Each row of a before or after table is a point. One or more steps were done to the points. Then noise was added and the rows were shuffled. The steps act on columns, c1 being the first. Write out the steps. A step turns or swaps two columns, mirrors them in a line or flattens them onto one, adds a multiple of one to another, or multiplies or shifts one. Angles are multiples of 10 degrees, from the lower column toward the higher: turns from -170 to 170, lines from 10 to 170 but not 90. Use the fewest steps. Two steps may share a column if one is a turn and the other turns, adds or multiplies; they go together, in the order done. Otherwise the lowest column goes first.

Before, 9 rows:
[[-0.10 -0.31]
 [-0.01  0.10]
 [-0.06 -0.34]
 [-0.11 -0.25]
 [ 0.24  0.13]
 [ 1.02  0.15]
 [-0.11 -0.18]
 [-0.04 -0.06]
 [-0.14 -0.25]]
After (9 x 2):
[[ 0.17 -0.07]
 [-0.02  0.03]
 [-0.05  0.02]
 [-0.03  0.00]
 [ 0.03 -0.04]
 [ 0.09 -0.05]
 [-0.02  0.00]
 [ 0.84 -0.31]
 [-0.04 -0.01]]
Steps: flatten c1 and c2 onto the line at 160 degrees

Before (12 x 4):
[[-0.28  0.10 -0.10 -0.16]
 [ 0.09 -0.28  0.11 -0.42]
 [ 0.17  0.02 -0.29 -0.39]
 [-0.02 -0.06  0.25  0.10]
 [-0.20 -0.04 -0.26 -0.26]
 [ 0.26 -0.16  0.05 -0.09]
 [-0.23  0.09  0.08 -0.05]
 [ 0.25 -0.10  0.13  0.01]
 [-0.12 -0.36 -0.15 -0.15]
 [-0.24 -0.38  0.11 -0.24]
 [-0.19 -0.18 -0.32 -0.24]
 [-0.02  0.07 -0.18  0.09]]
After:
[[-0.13  0.06 -0.37 -0.42]
 [-0.32  0.25 -0.13  0.05]
 [ 0.13 -0.38  0.06 -0.25]
 [-0.21 -0.71  0.15 -0.38]
 [ 0.04  0.16 -0.24  0.09]
 [-0.21  0.23  0.12  0.12]
 [-0.29 -0.44 -0.42 -0.09]
 [-0.20 -0.89 -0.19 -0.05]
 [ 0.03 -0.14  0.34  0.09]
 [ 0.21 -0.25  0.16 -0.15]
 [-0.31 -0.09 -0.33 -0.08]
 [-0.33 -0.95  0.14 -0.02]]
Steps: turn c1 and c4 by -40 degrees; multiply c2 by 2.5; multiply c3 by 1.3

Before (12 x 8):
[[ 0.15  0.30 -0.05 -0.05  0.17  0.44 -0.34  0.24]
 [-0.09  0.42  0.05  0.06 -0.06 -0.19  0.29 -0.17]
 [ 0.26  0.26 -0.22  0.36 -0.24  0.22  0.19 -0.32]
 [ 0.22  0.25 -0.07  0.12 -0.08 -0.29  0.40 -0.26]
 [ 0.29  0.20 -0.13 -0.27  0.19 -0.09  0.32 -0.05]
 [ 0.18  0.15  0.15  0.01  0.21 -0.08 -0.07 -0.01]
 [-0.04 -0.21  0.36 -0.06 -0.05  0.35  0.31 -0.19]
 [ 0.29  0.23  0.10  0.20  0.14 -0.08  0.38  0.26]
 [ 0.46 -0.04  0.25 -0.14 -0.10  0.07  0.11  0.11]
 [ 0.01 -0.04  0.10  0.34  0.16  0.01 -0.18 -0.38]
 [ 0.26 -0.31 -0.21 -0.37 -0.01  0.16  0.03  0.12]
 [-0.02 -0.09 -0.15  0.00 -0.23  0.13  0.20 -0.29]]
After:
[[ 0.17 -0.02 -0.33  0.03  0.26 -0.09 -0.09  0.02]
 [ 0.46  0.07 -0.25 -0.41 -0.08  0.04  0.10  0.12]
 [-0.02  0.05 -0.68 -0.06 -0.23  0.13  0.20 -0.27]
 [ 0.30  0.01 -0.38  0.58  0.29 -0.11  0.37  0.27]
 [-0.07  0.23 -0.44  0.19  0.21 -0.16  0.30 -0.17]
 [ 0.30  0.01 -0.64 -0.81  0.32 -0.07  0.31 -0.08]
 [ 0.23  0.19 -0.60  0.34  0.09 -0.28  0.40 -0.28]
 [ 0.02 -0.10 -0.41  1.02  0.12  0.03 -0.17 -0.35]
 [ 0.28  0.27 -0.74  1.11  0.00  0.21  0.20 -0.35]
 [-0.06 -0.05 -0.16 -0.16 -0.12  0.38  0.33 -0.20]
 [ 0.11  0.10 -0.58 -0.15  0.32  0.45 -0.30  0.22]
 [ 0.24 -0.14 -0.69 -1.12 -0.18  0.16  0.01  0.15]]
Steps: turn c2 and c5 by 40 degrees; multiply c2 by 0.7; shift c3 by -0.50; multiply c4 by 3
